Every row gives one point. The last column is the point's height on a tilted bowl or saddle (a function of degree 2), plus a little noise. Count its main directions that bend up, bend down and stay straight.

Points (17 x 4):
[[ 47  22  95 -95]
 [ 23  19 -52 -32]
 [ 14 -52  26 -40]
 [-10  50   4 -11]
 [ 53  12  -1 -45]
 [ -1   5  20 -13]
 [-36 -36  31 -26]
 [-25 -30  21 -19]
 [-13  -7 -18 -10]
 [-26  13  18  -8]
 [ 29  33  35 -35]
 [  0  34   6 -10]
 [-43  19  -8  -6]
 [ 23  -3 -15 -23]
 [-34 -58  30 -36]
 [  1  36  -8 -10]
 [-21 -49  30 -30]]
Directions: 0 up, 3 down, 0 straight

Points (25 x 5):
[[-45   5  50  69  75]
 [  3  33   1 -61 -38]
 [ 14  -5 -48 -31 -18]
 [ 14 -11  58 -40  24]
 [ 37  -2   0  27  50]
 [ 31   9  48 -31  22]
 [ -3  46   7  49  43]
 [ 33  -1  43 -14  38]
 [ 61 -18  50 -27  74]
 [-11  -8 -57 -11  -6]
 [  8  48 -14  32  29]
 [ 20  25  49 -10  16]
 [-43  18 -12  59  52]
 [  5 -27  23 -31  18]
 [ 68 -28  33  -7  79]
 [ 40   5  34 -43  23]
 [  2   8   6  14  16]
 [ 49 -48 -54 -49 -14]
 [ -7  44 -55 -20 -24]
 [-47  40  -8 -46 -59]
 [ -9 -49 -24 -35  20]
 [-37  47  31 -31 -64]
 [  2  95 -11  26  26]
 [  4  81   1  34  32]
 [-24  55 -28   8 -15]]
Directions: 3 up, 1 down, 0 straight

Points (45 x 7):
[[ 29   0   9  -4  34 -48  25]
 [-78 -34 -13  -5 -31  26  46]
 [ -2  36 -78 -15  23 -12  39]
 [ 26   8  -9   7  18   5  13]
 [  8  17   2  41  53 -32  15]
 [-41 -57 -17  28  26 -17   2]
 [ 16 -26  -5  17 -39  -1   4]
 [ 17  15  43  34  -1  48  34]
 [-37 -21  35  19 -52  30  52]
 [-14  -8  -6  30  -8   6   5]
 [ 23  59  16 -52  47  36  95]
 [ 60 -46  41  -1  83 -17  65]
 [  1  49 -34  -3  28 -10  20]
 [-51  17 -20   6 -21 -25   8]
 [-17 -19  13  -2  -8 -14   3]
 [ 34  -9  -6 -24  10  -9  19]
 [-31  95 -40  10 -11  38   1]
 [ 19 -19 -17  -1  51  38  19]
 [-30 -30   1  36 -11 -37   6]
 [-34 -28  21 -10  71 -21   3]
 [ 13   0   7 -36 -12  21  14]
 [ -5 -54  22   4 -56  50  13]
 [ 20  51  59 -22  18  39  69]
 [ 27   2   5 -40 -35  21  15]
 [-31  27 -22   9  17   4  13]
 [ -7 -21   6 -51   8  -9  10]
 [-15  13 -26 -21  37  15  29]
 [ 54   2  16  -6  -5  15  16]
 [-20  -5  15   3 -16   8  11]
 [-24  13  75  12 -30 -47 -11]
 [ 62 -22  -1  35   5   8  12]
 [  2  -1  31 -35 -25   0  22]
 [  4 -21  69 -60 -21  27  45]
 [ 19  16 -69  20  13 -24  25]
 [-12  44 -10  26 -47 -30 -24]
 [ 33  36  21 -34 -36   2  24]
 [  1  39 -20  11 -22  40   0]
 [-29  59 -54   1 -15 -92 -13]
 [ 11  11  10 -33 -15  54  21]
 [ 24   8   6  -8   2 -12  11]
 [ 30  75  13 -20  18  81  71]
 [ -4  34  11  24 -37  13  -1]
 [-43 -33 -44 -26  57 -11  16]
 [ 16  -3  21  56 -38 -10   5]
 [-28 -12 -10  -2  47  16  20]]
Directions: 4 up, 2 down, 0 straight

Points (43 x 7):
[[ 33 -15  19 -12  -8 -14   9]
 [ 55   6 -42 -30 -15 -47  16]
 [ 26 -25   5 -40 -51 -19   1]
 [ 10  57 -83  40  33  74  28]
 [  8  44  27 -44 -70  49 -30]
 [-30  -4  34  -1   1 -25 -14]
 [ 22  -5 -24  80  53  44 -59]
 [ 36  17  16  57  34 -25 -38]
 [-41 -51  51  30 -38 -30 -10]
 [ 59  12 -14  69 -13  18 -59]
 [ 39  -2  59 -24 -73  46 -55]
 [-16  47  44 -48 -62  88 -48]
 [  1 -14  23  41  20   1 -28]
 [-47  19  -9 -22  31  24   7]
 [-17   1  18  20 -38  30 -13]
 [-19 -10  30  -7  -8 -15  -8]
 [ -9  68  27  17  27 -95 -31]
 [ 62  -4  15  37  14 -30 -14]
 [ -6 -49 -31 -26  17 -14  11]
 [ 38 -17  41  16 -20  20 -25]
 [ 21 -12 -63  26  68   7   7]
 [-29 -22  51  -1  14  34 -38]
 [ 10 -14  29  -4  51   5 -13]
 [ 95 -71 -23   5  45 -38  95]
 [ 51 -68  33  -9 -63 -56  15]
 [  6   6  14 -27   9  15   4]
 [-48  -8  13  -5 -22 -37  -2]
 [-45  51   5 -25 -39  35  27]
 [ 15  25 -94   1 -15  28  12]
 [-32  47  39 -20 -67  -6 -10]
 [  1  38  23  -9  16 -11   0]
 [-13 -23 -25 -43 -19 -10   4]
 [-32 -12   9  -8 -41  27   2]
 [ -2  43  20   3 -46 -16 -12]
 [-51  32  -6 -28 -47   0  21]
 [ 32  -3 -45   1 -54 -12 -17]
 [-37 -13  26  54  -6   5 -23]
 [ 23   0  65 -23   6 -34 -23]
 [ 15  65 -58 -39  -9  21  49]
 [ 20  37 -27 -55 -17   3  22]
 [ 13  20 -18  31   7  58 -13]
 [ 26 -19  61 -25 -93 -57 -52]
 [-29  58 -19  42   4   9  32]]
Directions: 2 up, 4 down, 0 straight
